Rows are points. Each copy is the shape, with its points in the same order, turned, moved and blurred by noise. Say if it was mirrored as well.
In the rows, zero is written as 128.

Shape (7 x 2):
[[161 124]
 [162 129]
 [ 85 119]
 [143 109]
 [ 73  90]
 [143 180]
 [131  91]]
Copy 1:
[[107  92]
 [100  92]
 [154 150]
 [129  99]
 [185 144]
 [ 74 141]
 [151  97]]
Copy 1 is: mirrored
Copy 2, 7 rows:
[[157 163]
 [154 170]
 [104 114]
 [132 161]
 [ 73 123]
 [189 120]
 [108 163]]
Copy 2 is: mirrored
Copy 3, 7 rows:
[[ 93 137]
 [ 91 141]
 [168 123]
 [108 116]
 [176  91]
 [120 191]
 [121 101]]
Copy 3 is: mirrored

Shape, 9 rows:
[[ 95 133 142 149]
 [ 67 145 169 140]
 [173 127 108  84]
 [106 110 101 146]
 [119 149 106 120]
 [167 138  89  87]
 [ 97 101 123 146]
 [155 144  97 117]
 [167 109 101 206]]
Copy 1:
[[ 94 149 152 119]
 [ 65 126 176 135]
 [178  97 107 105]
 [106 160 109 101]
 [118 111 132  82]
 [159  96 108  86]
 [ 93 161 112 128]
 [151 126 127  84]
 [150 213 130  79]]
Copy 1 is: only turned
Copy 2 (9 x 4):
[[117 152 155 129]
 [103 162 161  84]
 [129  61 111 149]
 [127 158 127 166]
 [100 123 113 144]
 [120  66  94 159]
 [142 149 143 152]
 [105  89 119 162]
 [122 128 189 220]]
Copy 2 is: mirrored
Copy 3 (9 x 4):
[[149 113 160 112]
 [141 102 195  91]
 [ 93 122  68 128]
 [173 106 118 119]
 [127  89 117 134]
 [100 100  71 142]
 [171 116 133 103]
 [115 109  94 149]
 [186 164 113 182]]
Copy 3 is: only turned

Shape (10 x 6):
[[ 99 110 138 168 114  99]
 [105 111  99 165 139 124]
 [115 161 147 165 129 140]
 [ 83 190 140 165 140 149]
 [ 88 102 157 152 122 148]
 [179 105 134 126 143 148]
 [124 105 117 118 110 148]
 [194 138 144  86 104 148]
 [ 71 178 101 120 170  16]
 [132 142 153 118 152 145]]
Copy 1:
[[ 95 126 129 138 121 166]
 [110 154 120 166 117 143]
 [160 136 121 123 143 146]
 [180 161 154 123 141 151]
 [131 118 130 130  85 159]
 [127 115  61 134 114  95]
 [108 147  94 120  83 121]
 [121 126  55  71 117  76]
 [ 70 162 217 139 192  89]
 [150 119 115 116 117  96]]
Copy 1 is: mirrored
Copy 2 (10 x 6):
[[130  94  90 153 156 149]
 [148 108 129 135 144 170]
 [150 131 122 188 125 149]
 [184 148 120 180 109 131]
 [131 141 106 161 185 145]
 [ 77 133 170 170 150 159]
 [ 95 153 127 137 144 145]
 [ 35 159 144 172 107 131]
 [178  50 107 122  76  68]
 [121 140 153 167 135 121]]
Copy 2 is: only turned
Copy 3, 10 rows:
[[168 145 153 158 151 129]
 [124 162 159 155 129 126]
 [142 137 143 105 168 109]
 [119 145 134  77 189 143]
 [151 119 153 129 124 162]
 [119 104 149 134  93  79]
 [133 136 122 139  94 125]
 [130 102  94 119  92  52]
 [ 92 122  99 223 239 134]
 [106  93 131 106 139 106]]
Copy 3 is: mirrored
Copy 4:
[[ 85 121 110 166 139 112]
 [124 128 122 175 144 149]
 [ 78 125 153 121 140 143]
 [ 78 107 165 116 179 157]
 [ 83 120  88 134 143 149]
 [132 181 120 118  93 145]
 [135 123  99 121 113 140]
 [144 156 131  66  75 118]
 [141 129 166 168 233  51]
 [110 160 127  98 146 138]]
Copy 4 is: mirrored

Shape:
[[ 86 136  87 106 124 139 185 136  90]
 [ 99 140 108 102  83 145 141 105 186]
 [137 106 146 130 130 184 122 109  97]
 [135  93 110  96  97  52  85 117 119]
 [124 180 134  95 127 145 126 108 175]
 [148 120 138 161 127 202 179 178 171]
 [137 117 115 117 133 123  68 127  96]
 [129 109 157 188  84 116 146  95 163]
 [132 105 167 137 131  82 122 113 188]
 [ 61 101 153 177 114 135  95 189 117]
 [115 139 141  83 106 184 153  79 109]
 [154 146 184 155 140 126 142 132 195]
 [128 133  97 160 165 168 168 104 129]
 [144 108 141  79 133 122 130 120 107]
 [131  91 107 106 154 140 115 111 115]]
Copy 1, 15 rows:
[[123 152  98 141 128  65 161 110 169]
 [136 156 129 159  95 112  78 124 115]
 [107 129 136 112 151 165 142 113 158]
 [108 109 119  93 146  93 129 175  52]
 [114 132 140 131  46 126 108 105 126]
 [164 120 124 189  96 169 135 145 204]
 [120 104 123  95 133 138 165 122  84]
 [151 104 185 131 138 119  75 167 152]
 [135 120 162  97  89 131 102 203 120]
 [227 120 105  79 145 140 143 137 142]
 [ 76 148 123 123 123 123 104  79 157]
 [145  99 168 122  55 158 104 175 162]
 [123 148 181 157 110 115 169 119 173]
 [ 80 122 105 106 122 131 144 144 130]
 [102 149 134 121 130 135 169 143 116]]
Copy 1 is: mirrored
Copy 2 (15 x 9):
[[ 92 158 121  69 181 127  68 106 122]
 [111 141 116  91  91 181 124 112 151]
 [148 130 180 106 157 147 110 156  98]
 [ 94  87  92 110 107  74 153 153 122]
 [157 128 106 122 119 167 136  92 132]
 [109 188 146 168 151 220  95 131  82]
 [140  83 128 107 154 106 136 165  81]
 [ 82 113 156 168 122 172 131 152 184]
 [ 91 126 140 172 103 135 166 110 139]
 [ 65 145 125 117 211 169 185 170 118]
 [177 154 165  79 130 152  89 120 136]
 [125 150 138 203 130 170 149  99 126]
 [108 108 165 126 160 175  67  98 106]
 [143 145 145 116 133  90 113 135 110]
 [108 108 152 102 135 117 116 129  79]]
Copy 2 is: only turned
Copy 3:
[[ 60 174  75  92 153  98 147 111 168]
 [ 63 106 151  70 103 100 131 123 117]
 [140 119  69 125  90 128 138 128 148]
 [ 58 110 142 174 123 138  65 131 166]
 [103  72 139  81 145 107 145 139 135]
 [178 154 131  56  90  71 142  92 148]
 [ 97  90 101 150 115 151 111 118 192]
 [126 157 160  93  94 159  96 138 103]
 [124 110 169 129 139 134  81 112  98]
 [120 130  84  66 109 160  45  67 166]
 [ 86 111  64  99 108  99 158 160 123]
 [175 108 169  87 142 119 107 133 114]
 [126 155 117  99 134 139 185  98 146]
 [104 114  95 153 132  97 112 132 147]
 [ 99 116  98 156 117 119 139  96 156]]
Copy 3 is: mirrored
Copy 4, 15 rows:
[[124  97 125  87 175 115  83 129 138]
 [128 132 184 127 182 122 159 167 161]
 [107 102 141 118  90 175 130 137 137]
 [143 130  75 188 126  84 159 144 176]
 [115 106 170 119 152 112 185 187 112]
 [105 141 142  96 174 227 145 157  96]
 [ 98 128  95 137  85 112 144 156 157]
 [ 85 124 158 203 173 178 147 140 143]
 [138 128 129 211 149 142 166 171 105]
 [ 81 207 125 148 129 141 102  99  98]
 [128  70 190 102 117 137 143 131 151]
 [103 118 140 175 157 176 187 176  72]
 [ 92  92 142 113 152 175  91 191 124]
 [154  96 107 132 106 133 150 143 132]
 [138 115 115 125 104 146 114 170 153]]
Copy 4 is: mirrored

Shape:
[[126 104  87 120 146 134 113 139 160 101  62  98]
 [ 79  97 137  87 167 188 142 174 161 123  94 126]
 [132 142 122 141 117 136 160 136 117  91 227 109]
 [147 103  90 134 143 127 104 144 155 122 154 143]
 [150  81 102  72  85 135 159 145 132  87  95 149]
 [ 93 122 111 100 134 117 123 120 170  51  93 116]
 [136 109  94  70 128  82 140 108 109 156  94 122]
 [134 157 127 124 126 135 111 113 140 110 109 124]
 [110 160 105 142  78 135 185 107 101 118 133  85]
 [ 66 128  24 101 134  91 157 101 132 119 138  87]
 [148 128  89 129 108 170 183 119 141  91 180 157]
 [117 135 121 123  96 168 149 148 155 125  81 118]
 [ 97 184 134 130 145 130  96 186 170 132 120 119]
 [169 151 122  93  78 177 157 144 109 130 146 153]
 [162 145  76  64 211 142 157 134 170 171  95 118]
 [150 129 107 138 122 135 181 141 173 100 126 119]
 [ 63 133 142  65 127 156 158 118 172 167 120 110]
 [116 197 146 149 164 105 120 133 139 128  99 159]]
Copy 1:
[[136 151 145  99 103 132 100 129  70  85 110 167]
 [170 134 189 169  58 128  72 121 110 113  98 158]
 [124  92  89 154 139 124 144 135 214 104  87 132]
 [145 159 123 126 139 124 128 117 138 120  78 187]
 [113 166 175 116 104  82 139 102 108  94  66 104]
 [155 121 126 113  95  91 111  93  96  52 121 156]
 [129 178 124 163 158 113 125 110  63 113 110 104]
 [159 119 131 117 143  91 117 144 107 116 126 155]
 [109  76  93 121 133 125 114 146 122 123 105  78]
 [120 109  53 165 136 152  99  81  64  83  73 128]
 [144 111 104 126 117  90 132 141 168 116  27 126]
 [131 111 159 104  99 102  80 140 101 136 101 128]
 [130 104 135 150 117  97  69 134 127 138 150 205]
 [117 113 167 138 145  75 129 160 146 146  62 110]
 [160 195 128 192 136 108  56 180  69 102  71 164]
 [127 148 106 107 102  97  89 147 145 106  79 131]
 [184 113 148 179 116 111  40  97 105 128 108 103]
 [161 126 102 144 116  67 115 157 102 152 162 183]]
Copy 1 is: mirrored
Copy 2, 18 rows:
[[123 112 163  92 140  93  28 150 135 144 152 129]
 [103 119  79  67 140  82  78 170 144 157 128  82]
 [107 141 151 127 166 132 169  83 153 177  87 162]
 [126  95 145 155 147 111  79 129 121 171  99 134]
 [185 171 147 126 109 114  75 153 159 156 132  92]
 [129 126 149  72 100 138  72 146 136 173 169 146]
 [147 125 159 144 160 165  69 166 164  99 148 106]
 [130 111 140 122 137 100 104 137 125 129 160 158]
 [141 178 157  85 173 130 130 106 141  95 123 172]
 [136 122 153  71 180 210  48 106 148 126 114 149]
 [160 177 119 134 169 121 124 106 121 189  95 153]
 [154 141 133  78 147  74  94 147 115 121 138 125]
 [ 98  60 137  85 140  89 119 112  93 131 150 110]
 [188 153 113 150 160  86 150 114 143 132 127 118]
 [124  99 120 133 238 123  51 160 124 161 184  82]
 [134 160 167 107 170 103 106 135 103 174 131 126]
 [140 103  94  54 180 139 128 192 139 125 134 110]
 [ 86 103 125 137 135 119 120 133  73 106 179 138]]
Copy 2 is: mirrored
Copy 3 (18 x 12):
[[103  70  98 119 118 107 139 155 129 142 133 150]
 [ 74 111 104  87  82 105 133  81 123 153  81 168]
 [125 149 120 158 183 172  89  61 122 109 158 113]
 [ 94 116 129 160 146 111 139 119 131 112 123 105]
 [ 59 145 142 107 136 133 151 149 121 139 178 177]
 [109  79  94 115 116 145 139 132  65 133 151 157]
 [ 54  97 137  82 156 163 114 177 135 145 127 103]
 [142 112 121 107 117 135 116 140  98 146 138 106]
 [151 139 108  93 159 201  92 117 158 143 166 134]
 [ 74  70  69 125 143 222 139 127 161 119 146 108]
 [108 183 124 137 129 150 123  88 133  87 183 125]
 [135 147 115  96 104 124 129 138 135 157 131 162]
 [144 110 110 157  92 135 106 112 101 188  80 114]
 [111 204 153 107 133 129 113 109 140 162 173 114]
 [ 35 105  93 118  63 106  69 150 155 132 120  79]
 [115 147 107 142 118 134  93 136 127 100 149 161]
 [ 87 152  66  64 106 165 119 113 113 157  75 120]
 [155  98 164 129  77 153  87 137  90 141 104  95]]
Copy 3 is: mirrored

Shape, 16 rows:
[[184 145 118 147 106 123 104  76 111 163 153 134]
 [144 144 137  90  93 141 131 118 102 106 111 125]
 [117  72 135 132 135 144 173 107 110  75 101  99]
 [121 103 155  83 132 177  85 139 118 148 104 115]
 [146 101 169  94  80 205 175 108 113 131 104 138]
 [143 130 123 142 122 130 113 170 137 159 124 135]
 [124 149 162 142  87 126 129  86 144  94  89  94]
 [ 82 152 108 134 157 155 106 111 195  75 153 158]
 [139 188 180 113 127 114 178 169  96  31 102 145]
 [155 158 116  85 110 175 119 108 156 122 105  92]
 [ 87  81 117 101 142 152 140 150 107  88 100 124]
 [138 112 152 145 159 154 139 147 102 122 105 141]
 [127 160 126  63 160 124 130 133 142 106 127 135]
 [ 93  84 130 143 186 104 179 127 158 162  80 164]
 [105 152 114  76 150 156 119 157 149 174 167  75]
 [162 122 190 151 111  79 104 177 191 124 114 130]]
Copy 1, 16 rows:
[[ 92 169  87 137 123 122 122 139 179  88 136 107]
 [148 163 139 125 140  72 155 143 182 130 107 139]
 [140 112 160  74 132  88 188  97 136 162 126 118]
 [166 179 116  87 136  78 134 177 109 143 129 147]
 [165 194 152 100 133  90 188 116 161 128 167 176]
 [120 147 124 150 144 108  92 149 121 152 138 142]
 [102 139 153 118 144 124 200 168 169 136  95 135]
 [149  93 191 145 123 115 138 166  86  64  97 120]
 [173 118 183 150 222  90 159  99 186 147  56 155]
 [145 185 132 146  91  93 169 154 134 125  86 142]
 [160 114 170  82 134  53 140 129 112 158 124 138]
 [140 141 130  97 172 103 126 104 118 142 123 152]
 [186 111 120 150 127  77 134 148 138 116  81 145]
 [121  48 112 109 132 108 138 116  97 143 162 196]
 [192 147 123 134  69 123  87 178 126 155 103 139]
 [123 119 115 190 206 141 152 178 120 173 139 122]]
Copy 1 is: mirrored
Copy 2:
[[148 108 136 148 117 140  66 150  49 136 100 100]
 [131 129 115 142  77 101  85 163 118 121 135 145]
 [115 134 112 126 156  72 134 180 119  93 148 172]
 [121 169 112 160  70 124 163 159 112 145 114 125]
 [146 159 158 101  57  88 133 185  94  93 130 166]
 [142 135 132 139 114 150 121 110 124 139  86 127]
 [ 97 114 160 184 110  72  84 169 121 112 110 148]
 [ 21  70 110 137 105 128 134 105  98 114 103 150]
 [130  87 126 138  84  68  92 108 195  75 193 148]
 [110 120 116 135  63  69 111 153  98 156  80 138]
 [ 98 156  87 128 125 116 151 156 142 117 150 181]
 [144 138 134 140 127 116 156 119 113 113 148 138]
 [ 84 127  86 120  79  95 105 113 132 132 131 104]
 [ 75 197 155 109 179 110 136  83  99 105 129 144]
 [ 87 129 117  97  90 128 145 150 145 187  82  80]
 [127 133 154 184 121 122 119  95 160  63  56  97]]
Copy 2 is: only turned
Copy 3, 16 rows:
[[132  97 135 100 110 205 154 130 150 158  94 110]
 [141 180 162 117 123 165 159 138 121 126 122 130]
 [116 181 147 129  67 133  95 102  99  91 148 108]
 [214 158 163 116 139 169 129 110  96  94 132 109]
 [162 184 140 153  82 195 174 156  83 104 164 105]
 [162 113 112 109 159 151 123 146 100 129 111 121]
 [140 181 123 101  80 139 146 129 169  95 104 136]
 [170 164 111 196 141 148  64 106 166 148  96 154]
 [ 70 244 106 113 169 145 143 119 113 114 136 162]
 [184 166 158 110 103 186 122 152 129 129 119 176]
 [151 175 170 151 133 116  94 111  90  91 150 116]
 [133 147 113 122 147 170 107 113  97  88 155 107]
 [162 180 147 124 162 146 116 104 126 161 143 165]
 [154 111  91 140 129 105  90 119 131 120 220 101]
 [218 112 140 129 140 141 141  96  74 139 117 193]
 [172 173  40  63 142 125 115 142 120 139  95  91]]
Copy 3 is: mirrored
Copy 4, 16 rows:
[[ 90 142 125 123  93 142 140 156 148 170 159  95]
 [106  86 156 100 131 109 143 134 122 148 105 116]
 [ 93  92 176 159 120 131 106  97 141 123  83 175]
 [ 78 125 144  99 181 114 112 111  80 133 129 109]
 [ 39  98 140  83 122  82 119 126 103 143  93 166]
 [132 147 117 110 134  88  91 146 136 126 146 114]
 [118 106 136 123  98 110 125  83 144 190  82 121]
 [143 134  61 178 170 144 118 143 113 145  61 122]
 [189  44 147  85  86 115 124 141  97 123  47 137]
 [ 78  97 116 117 149 101 154 104 137 134  94  76]
 [123 104 175 147 174 117 103 120 107 101  95 167]
 [117 135 145 105 112 130  94 133 106  97 102 138]
 [139  69 105 112 166 147 139 135 112 111 117 109]
 [134 151  94 114 141 148  98  91 149  82 139 213]
 [113  90  90 166 162  91 119 118  96  96 175  78]
 [159 113 100  90 121 109  31 116 162 178 121 105]]
Copy 4 is: only turned
